Every row gives one point. A path goes straight from each point to the next, and from the last back to the first. The post is the endless flat space through its rows: a point in 2 columns, a line in 3, a plane in 4, and so on, so that a path can go around it. Count how often the path circles the post. Going back the other way cancels.

Post (1 x 2):
[[1.3 1.3]]
Path (26 x 2):
[[-0.7  8.0]
 [ 5.5  6.1]
 [ 4.2  1.3]
 [ 1.2 -0.9]
 [ 0.1 -0.5]
 [-3.2  1.9]
 [ 1.0  3.9]
 [ 5.1  5.0]
 [ 7.1  1.2]
 [ 2.3 -1.1]
 [-0.6 -1.6]
 [-0.8 -2.7]
 [-0.9  0.5]
 [-1.8  4.1]
 [ 3.3  5.8]
 [ 3.1  2.0]
 [ 3.1 -0.8]
 [-2.0 -5.7]
 [-2.9 -0.8]
 [ 0.2  3.7]
 [ 0.1  7.0]
 [ 5.5  6.6]
 [ 3.3  1.5]
 [ 1.4 -0.8]
 [-0.2 -1.0]
 [-5.0  1.8]]
Times around: 4

Post:
[[ 1.1 -0.6 -1.4]
 [ 0.1 -5.7  3.2]]
Path (26 x 3):
[[-3.9 -7.0  1.0]
 [-0.7 -1.0  1.0]
 [ 0.1 -5.5  8.1]
 [ 3.9 -2.7  1.0]
 [ 5.5 -3.1 -3.4]
 [ 0.1 -1.9 -2.4]
 [-2.9 -2.2  0.5]
 [-1.2 -1.7  3.0]
 [ 1.7 -0.1  1.5]
 [ 5.5 -2.5  1.3]
 [ 5.0 -5.4  1.9]
 [ 3.4 -1.6  2.6]
 [-0.3 -2.6  6.7]
 [-1.1 -3.9  2.6]
 [-1.6 -4.9 -0.9]
 [-2.1 -6.5  1.5]
 [-1.0 -4.4  3.4]
 [ 0.7 -1.5  6.8]
 [ 4.0 -1.1  0.1]
 [ 3.3 -8.2  0.3]
 [-0.3 -6.3 -1.0]
 [-1.0 -1.5 -1.5]
 [-0.4 -2.5 -3.5]
 [ 2.6 -6.7 -0.3]
 [ 3.3 -6.5 -0.9]
 [ 0.3 -5.2 -1.8]]
Times around: 2

Post:
[[-3.7 -0.4 -2.5  1.5  9.6  1.7]
 [-3.1  2.3  1.9 -7.6 -2.2 -0.8]
 [-3.7 -1.2  3.3 -1.3 -4.3  2.2]
 [-1.0 -4.1  2.7 -2.8 -9.1 -2.5]
 [-2.4 -3.1 -3.7 -0.7  2.3  3.8]]
Path:
[[ -3.8  -0.2  -1.0  -0.6  -1.3  -2.8]
 [ -5.8  -5.5   1.3  -0.5  -5.8   3.7]
 [ -2.9  -9.0  -2.1  -1.7   4.0   1.6]
 [ -0.1  -5.3   4.9   0.3  -0.9   1.2]
 [  3.1  -0.1   1.0  -5.3  -5.1  -0.3]
 [  0.9  -1.7  -2.3   2.2  -0.3  -0.4]
 [ -5.1  -0.2  -1.0  -3.4  -6.8   1.4]
 [ -6.7  -2.4   0.6  -3.3  -3.7  -3.2]
 [ -2.2  -3.0  -6.5  -6.5   3.7   4.2]
 [ -0.5  -2.2   3.0  -5.2   1.2  -2.6]
 [ -0.4  -3.5  -1.3   0.9   2.7   1.4]
 [  1.1  -2.3  -2.4   1.7   0.5  -5.2]
 [ -1.7  -3.9  -3.2  -1.7  -5.3  -0.6]
 [ -1.4   1.0   0.5   0.0  -6.6   0.8]
 [ -1.1   1.5  -2.1  -4.6   1.1   1.7]
 [  0.5  -3.7   3.5   3.3   0.9   1.8]
 [ -5.8  -0.6   7.8  -6.0   1.3  -1.6]
 [ -3.3  -1.2  -0.2 -11.0  -3.9  -5.4]
 [ -5.5   1.0  -4.3  -5.5  -4.3  -1.0]
 [ -3.4   0.9  -0.9   4.8  -2.3   4.4]
 [  2.1   0.8  -1.5  -0.5   0.3   1.0]
 [  2.6  -1.9   0.3  -3.0   3.2   0.7]
 [ -2.9  -3.7   0.6  -4.0  -2.7   3.7]
 [ -7.0  -1.1   1.2  -5.3   1.9   0.6]
 [ -6.8   0.1   2.3   1.5   0.7  -0.3]
 [ -0.5  -3.3  -4.1  -0.4  -1.8  -2.2]
 [  3.0  -0.8  -1.7  -1.1  -2.1  -0.8]
 [  1.1  -4.8   0.5   2.9   2.4   3.4]
 [ -1.1  -5.8  -1.2  -2.8  -2.5   1.7]
 [ -4.7  -6.1  -1.5  -4.5   4.7   4.4]
 [  2.7  -2.3  -2.7  -5.8   4.6   0.1]
 [  2.2   1.2   0.0  -0.6   1.2  -1.2]
 [ -1.2  -2.2   0.6   4.9 -10.0   4.9]]
Times around: 0

Post:
[[-1.1  0.8 -2.2  2.4 -1.1 -4.3 -2.4  0.3  1.3]
 [-3.4 -6.3 -2.7  0.4 -0.8  1.9  0.0 -7.0  1.5]
 [-3.8  1.9  4.8 -1.6  3.0 -5.2 -0.3  4.4  0.8]
 [-1.8 -5.0  4.2  2.6  0.6  1.2 -0.8 -0.1  2.6]
 [ 4.6 -3.5 -2.7  1.4  5.0  4.0  1.3  3.6 -3.2]
 [ 6.4 -3.8 -3.9  0.7  0.7  5.3  5.2  2.7  0.8]
 [ 2.4 -1.6 -2.0  0.0 -0.8  6.4  0.8  1.2 -3.0]
 [-0.3  1.5  0.2  4.1 -2.2 -4.6  2.1 -3.6 -0.2]]
Path:
[[  5.1   2.2   1.2   2.0  -1.1  -0.5  -6.1   7.3  -1.0]
 [ -2.4  -4.1   4.9  -1.7   1.7  -3.4   1.7  -1.0   1.1]
 [  4.9   3.9   0.3   1.5  -3.4  -3.7   1.9  -4.0   2.5]
 [  2.3   2.0   1.2   1.3  -0.2   5.9   5.1  -3.1   0.0]
 [ -1.2  -0.1   5.2   4.0   2.2  -3.9   6.8   0.0   4.3]
 [ -3.4  -1.4  -3.2   1.9   1.8  -2.4  -2.4   5.2  -2.2]
 [  3.7  -5.1  -3.1   3.3  -2.5   3.8   3.0  -1.5  -1.8]
 [  7.7  -3.3   0.4  -4.9  -0.1  -4.6   6.9   7.3   6.3]
 [  3.1  -3.5   3.0   4.7   7.3  -5.2  -2.7  -4.0  -1.6]
 [  4.4  -2.4   6.0   2.7   6.9   4.6   2.2  -3.0  -2.6]
 [ -0.2  -1.8   0.9  -3.9  -1.4   0.9  -6.0  -1.5   0.0]
 [  1.0  -0.5   4.6  -0.1  -3.1  -3.2   1.8   2.8  -0.6]
 [  3.1 -11.0  -8.6   2.6   2.8   5.5   1.6  -3.8  -1.7]
 [ -7.8  -1.6   3.8   4.7   0.7  -1.8  -2.0   1.6   1.3]
 [ -0.8  -2.8  -1.3   4.3   2.4   2.5   1.8  -2.6   4.9]
 [  3.2  -1.1  -0.9   2.9  -0.8   0.1   0.3  -0.1   5.3]
 [  0.1  -2.9   2.8  -4.2   1.4   1.1   0.2  -2.5  -1.0]
 [ -1.1  -4.5   0.6  -3.1   0.9   0.6  -0.7   1.0  -0.8]
 [  1.0  -1.4   2.4   7.9  -5.9   4.6  -1.6  -3.0  -5.2]
 [  1.6  -4.0  -0.2   7.7   1.7   3.9  -1.5   1.6  -3.6]
 [ -1.9   2.8   0.2   1.1  -2.9   3.2   1.0  -1.5  -0.6]
 [  2.7   0.8  -0.1   0.5   0.1   5.0   3.7  -3.7  -2.5]
 [  3.8  -8.1  -6.5  -3.8   3.0   1.4  -0.2  -3.5   4.1]
 [  3.8  -8.8   2.3   3.0   3.4  -1.1   2.4   4.4   6.1]
 [  0.7  -5.8  -0.3   4.2   2.7   3.7  -2.8   1.3  -5.2]
 [ -6.6  -3.6  -3.3  -2.8   0.5   4.4  -2.5  -1.9  -2.1]
 [ -2.4  -3.9  -2.0   4.4   1.9   1.7  -4.5   0.3   5.8]
 [  4.9  -0.9  -1.9   1.8   0.8   2.8   0.6   3.2   1.7]]
Times around: 2

Post:
[[-2.7 -0.2  3.9 -0.2 -1.3  1.2 -1.4 -0.9 -0.6  1.3  4.9]
 [ 1.6 -0.9 -1.3 -0.3 -0.7 -9.7  0.1 -2.3 -5.5 -1.3 -5.7]
 [-0.9  2.9 -3.9  0.7  1.1  0.9  0.4 -2.9  3.6  1.7 -0.5]
 [ 1.0 -0.7  2.3  2.8 -1.8  5.3 -4.4 -5.6 -1.6 -3.5  7.6]
 [-1.1 -1.1 -0.2 -4.5 -2.4  4.7 -1.9 -2.8 -2.8 -4.4 -5.0]
 [-3.4  0.9 -1.0  4.0 -7.1  6.4  1.4 -1.3 -8.7 -3.8 -0.2]
 [ 0.9 -1.5 -3.2 -2.1  3.1 -3.0  7.6  0.9  0.8 -4.1 -4.5]
 [ 1.8  4.6  1.3 -2.0 -4.2  1.4  1.5 -2.1 -2.4  5.1  2.0]
 [-0.3  0.5  1.3  5.5  4.2 -0.2  2.0 -2.1 -0.8 -3.6 -6.3]
 [ 1.1  2.0  2.7 10.2 -1.3 -2.5 -1.4 -2.2  1.8 -5.2 -5.8]]
Path (29 x 11):
[[ -0.1   0.1   1.4   7.1   3.1  -1.2   1.0   0.3  -1.2   5.2  -6.0]
 [ -1.2  -0.8  -1.5   2.4  -1.0   1.8  -4.7  -5.2  -0.4   1.5  -3.1]
 [  1.6  -0.1  -5.2  -0.2   1.5  -3.2   2.6  -1.0  -1.8   0.8   1.5]
 [ -5.1   1.2  -0.8   1.9  -4.1   0.1   3.6   4.8  -0.7  -6.9 -10.5]
 [  2.1   3.7   2.8   4.0  -6.0   0.5   2.3  -2.8  -8.3  -2.0   1.4]
 [  0.2   1.5 -11.2  -0.5   1.4  -5.3   8.8  -4.4   1.0   2.4  -4.6]
 [ -2.0  -6.0   0.2   1.4   2.8   2.2   2.5  -3.3  -5.3  -2.3   0.4]
 [ -3.6  -0.7  -5.8   2.4  -1.5   1.7  -4.0  -3.7  -1.3  -1.7  -2.4]
 [ -2.6  -0.5   4.0   0.5  -4.2   2.2   5.9   3.1   0.8  -0.7  -3.8]
 [  1.0   0.3  -4.1   0.6  -0.8  -1.6   4.9  -6.8   2.4  -0.8   8.6]
 [  0.0   3.6  -1.5   1.3  -5.3   3.6   2.0  -1.0  -2.0  -5.7  -7.7]
 [ -1.3   0.0  -1.0   1.1  -1.7  -5.8  -3.7   1.7  -0.4  -2.9  -2.8]
 [ -0.6  -2.4  -2.4   1.0  -5.8  -0.3   1.5   4.6  -1.2   0.4   5.7]
 [  0.7  -3.5   3.9   1.9  -5.5   0.3   3.9   0.7  -4.8  -3.0  -5.1]
 [  1.2   0.4  -1.3   0.2  -7.9  -0.9   5.0  -3.5  -4.4  -5.0  -1.5]
 [  0.7   8.1   8.3  -3.5  -6.7   0.7   3.3   0.8   0.1   2.0  -1.6]
 [ -1.8  -0.2   1.5   1.7   3.3   5.5  -1.1  -6.1  -3.6  -4.3   0.9]
 [  1.1   2.6  -1.3   3.0  -3.5  -1.3   3.5  -4.1  -0.1   1.7  -1.5]
 [ -0.3  -3.3  -2.9  -0.9  -1.5   0.6   2.6  -4.4   1.2  -1.6   5.2]
 [ -3.5  -2.9   2.4   0.7  -0.8   1.2  -0.3  -3.2   1.7  -2.4   0.0]
 [  3.9   4.1   1.8   4.0  -2.1  -0.5   4.5  -3.1  -8.2   3.6  -4.3]
 [ -1.1  -2.5  -1.6   1.0  -3.8   2.9  -2.0   3.3   0.4  -4.3   4.6]
 [ -0.3   2.9   0.7   1.1   1.4   3.7  -0.6   1.3  -5.3  -4.6  -5.9]
 [  3.7   2.1  -3.6   1.2  -0.1   0.4   1.2  -2.8  -0.4  -0.5   1.8]
 [ -1.7  -2.6  -2.9  -0.4  -0.9   0.9  -2.2  -2.8  -2.3   0.8  -8.5]
 [ -0.1   1.0  -2.2   3.0  -0.2  -3.4  -4.2  -8.4  -1.3   3.6   1.3]
 [  5.6   2.8  -5.1   3.2  -0.1   1.9   2.4  -8.2  -1.9  -2.1   1.8]
 [  0.7  -2.2  -7.1   0.3   0.8  -2.6   0.7  -4.3  -0.1   0.4   2.9]
 [ -2.3   1.3   1.6  -2.1  -5.9   5.9   2.7   2.2  -2.5   4.5   5.4]]
Times around: 0
